Each row is a point. Any point is a mix of the corners, with weights that add up to 1. It lies inside the corners' shape when no weight is negative. Say inside or outside, and name the corners with a negative weight.

Corners:
(1): [ 25   4 -11]
(2): [ 4 -6 10]
(3): [-60  14  12]
(4): [  1  -9 -35]
Points:
[ -4   0 -15] => inside
[-28   6  14] => outside (4)
[-35   9   3] => inside
[ -6  -3 -17] => inside
[ -5   6 -10] => outside (2)
[-5 -6  3] => outside (1)
[ 23  -5 -12] => outside (3)

Corners:
(1): [  3   5   7 -26   2 -24  12   7 -21 -32 -11]
(2): [ 23  15 -43   6 -10  11 -23  14 -13  -2 -16]
(3): [ 36   2 -11  -2 -37  20  28   9  13  14   5]
(4): [ 33  29 -23 -14 -35 -25   6  -4 -36  10  28]
(5): [-34  12  30 -18   7 -21  -3  -7  -2   7   6]
(6): [-14 -25   1 -28  40  -6 -20 -13  21  -8  -4]
(7): [-53 -40  -7 -29  34   6 -25 -10 -19 -27   5]
(8): [ 11  10  21   5 -22 -13 -23   3 -12   0  12]
(9): [-30 -55 -26 -27 -16  42   8 -60  44 -20 -29]
(10): [ 20   8 -17  10 -31 -24  18   7   0   1   7]
(11): [ 21   2 -31   6 -10  29  30   3  31 -22   8]
(12): [ -2   1  16  18  21 -15  17 -17 -12   4  -3]
Points:
[ 12   4   3  -2 -18  -4  -1   2  -3  -1   6] => inside
[  8  -3 -17  -3  -4  12  16  -1  13 -17   3] => inside
[  8  -1 -15  -6  -7  -4  -7  -5 -11  -2  -3] => outside (5, 11)
[-26 -18  -2 -15  18   3   5 -16  11 -20 -15] => outside (3, 4, 8)
[ 13   0 -16 -10   0  -9   4   5  -9  -7   5] => outside (5, 8, 9)
[ -3 -11  -7 -11  -7   2  10 -12   8 -11  -1] => outside (2)

Corners:
(1): [  0  -2   1  -9 -13  14 -33  -7  10  30  21 -16  45  -6 -26   4 -17 -23
 -15  16]
(2): [ -3 -10 -23   4  14   7  11  -7   4 -20  -2  13   7 -14  49  -3  25  11
  27 -15]
(3): [ 21   6  -7 -10  -4 -20 -20 -31 -15  12 -15  28 -18 -24  47  -6   9   1
  30 -11]
(4): [-24 -13 -22  19  -9  13  15   0  29 -27 -21 -18  16  23  20  27  -3  33
   9 -23]
(5): [-36   3   7  46  -5  -8  19   8  37 -23   1 -13  -1   9  10 -10  33  20
  13  -5]
(6): [-23   0   4 -13  -7  19  -7  22  27 -15  -9 -35  31   7 -26 -11  12  10
  -5  -3]
(7): [-20  -3 -16 -32   4   4 -41  -7 -12  11   3 -40  30   3 -12  55   1   0
 -20   3]
(8): [ 10 -32  -5  -9  12 -22 -10 -21 -41  30  10  -2   1 -24  10   4 -18 -10
  16 -15]
(9): [-18   4   0  24  -4   7  43 -11  32 -28 -12 -11  19  16   0   0  12  -5
   9  -6]
(10): [  6   1 -25  -7 -42  -1 -16  -4 -22  19  11 -23  16 -21  -8  35   3  -3
   1  -4]
(11): [-45  22  -9  10  -5  16  29  17  11 -35   0 -12   6   6  29   3  15  20
 -12 -13]
(12): [ 15  10 -19  36  14 -23  34   1  -7 -32   1  25 -12   4  41 -25  14   8
  27 -38]
(13): [-24  -4   4   6 -18  22   2   8  20 -41   4 -13  11  32   5   0  18  30
   8  16]
(14): [  7   3   5  41  15   2   5  -8 -10 -34 -25  32  -4 -30  40 -25   5   7
  41 -22]
(15): [ 36 -39 -29  13   3 -23  -2 -20   5  18  24  18 -20 -44 -45 -23 -23 -49
  12  21]
(16): [-25  -9   3 -19 -22 -25 -18  -6  -4  12  16  -4  43 -17 -30  19 -10   1
  -7  23]
(17): [-36 -14 -13   3 -34  -6 -28 -10 -14 -10   1 -36  38  12 -15   6  11  11
 -22  15]
(18): [  2 -30 -13  -1   9 -17 -10 -17  -9   3   1  51  -5   1  -8 -17   1 -36
  22  -8]
(19): [ 30 -40 -11   0  -7 -23 -19  17  -6  -6   0   3  15 -15  20   7 -10 -31
   4  10]
(20): [  1 -11  10  31  -5  16  20  21  15 -22 -15   1   1  21  21 -13  31  49
 -17 -15]
(21): [ 13 -26  -3  22  -4   3   7 -20   2 -31   3  11 -12 -17  11   1   2  15
   0 -60]
Points:
[ -8  -6  -6   5  -7   2   3   4   7  -9  -1 -14  15   2  15  11   8  13
   1  -9] => outside (14, 15, 17, 18)
[-14  -4  -3   2  -4  -3  -7  -2   1  -9  -3 -14  21  -4   8  10   6  10
  -2  -8] => outside (10, 13, 15, 18)
[ -2  -8  -8   5  -6  -4  -8  -5   4  -6  -7   0  15  -3  10   7   7   3
   5 -11] => outside (8, 11, 13, 15)
[  5 -13   4   6   6 -14   1  -1   6   8   4   8   0  -7   0 -11   5  -7
  -1  -8] => outside (2, 4, 10, 13, 14, 17)
[ 16 -18 -15  11   2 -17  -2  -7  -9  -2   0  22  -7  -8  20   1   5  -1
  24  -5] => outside (1, 6, 9, 11, 17, 21)
[ -4  -7  -9   6  -1  -2   6  -1   4 -12   7   0  10  -7   0   1   4  -5
  10  -8] => outside (3, 4, 17, 20)
[ -5  -8 -11  -1  -4  -2   7  -7   1  -7   1   2   5  -2   3   7   4   8
   5 -16] => outside (1, 5, 14, 17, 19)
[ -7 -13  -9  -1  -6  -1 -12  -4  -1  -3   2  -3  14  -7   2   8   3   2
   3  -3] => outside (9, 12)
